Each point is reached from the start by the listed moves, each made 0, 1 or 2 times, or once backwards (-1), plus a little noise. Say if it took an odd or an even number of moves. Then give how often each move was made.

Moves:
(1): [-0.22  0.44]
(2): [-0.18 -0.13]
Start: [0.13 0.03]
Points:
[-0.03 -0.67] => odd (-1, 2)
[0.14 0.03] => even (0, 0)
[ 0.34 -0.42] => odd (-1, 0)
[-0.44  0.21] => odd (1, 2)

Moves:
(1): [ 0.10  0.15  0.26  0.35 -0.04  0.05  0.01 -0.04  0.36  0.09  0.00]
(2): [-0.05 -0.04 -0.10  0.01 -0.14 -0.02 -0.04  0.08 -0.20  0.04 -0.04]
(3): [-0.04 -0.16  0.07  0.04  0.02  0.15 -0.05  0.10 -0.15 -0.10 -0.11]
(4): [-0.02  0.02  0.00  0.04  0.05  0.07  0.05 -0.08 -0.15  0.03  0.03]
(5): [-0.07  0.11 -0.17  0.02  0.02  0.16 -0.22  0.06 -0.11  0.05 -0.10]
(6): [-0.11  0.10  0.01 -0.02 -0.08  0.10  0.17  0.15 -0.12 -0.08  0.20]
(7): [-0.25  0.03  0.06  0.02  0.07  0.00  0.28  0.18 -0.09  0.05 -0.02]
(8): [ 0.05 -0.09  0.03  0.20  0.13  0.02  0.14  0.15  0.01  0.10  0.03]
(9): [-0.22 -0.06  0.00  0.05  0.09 -0.08  0.10  0.00  0.06 -0.11  0.08]
Start: [ 0.10  0.10 -0.12 -0.07  0.11 -0.04 -0.03  0.16  0.18 -0.09  0.08]
Points:
[-0.79 -0.26 -0.07  0.61  0.94  0.18  0.70  0.67 -0.30  0.09 -0.10] => odd (0, 0, 1, 2, 1, -1, 2, 2, 2)
[-0.36 -0.03 -0.69 -0.28  0.13  0.06 -0.11  0.25 -0.96  0.15 -0.27] => even (-1, 2, 0, 2, 1, -1, 1, 0, 0)
[-0.58  0.25  0.46  0.91 -0.05 -0.05  1.10  0.83  0.44 -0.10  0.69] => odd (2, 2, 0, 0, -1, 2, 1, 1, 2)
[-0.29 -0.33 -0.17 -0.56  0.23  0.03 -0.20  0.25 -0.10 -0.65 -0.09] => odd (-1, -1, 2, -1, 0, 0, 0, -1, 1)
[ 0.06  0.83 -0.09  0.73  0.08  0.38 -0.33 -0.07  0.57  0.12  0.38] => even (2, 0, -1, 2, 2, 1, -1, 0, 1)
[-0.68  0.21  0.07 -0.12  0.28  0.59  0.36  0.59 -0.49 -0.33 -0.04] => odd (0, -1, 2, 1, 1, 1, 2, -1, 0)
[-0.65  0.77  0.16  0.56  0.01  0.72  0.15  0.57  0.14 -0.18  0.23] => odd (2, 0, 1, 1, 2, 2, 1, -1, 1)
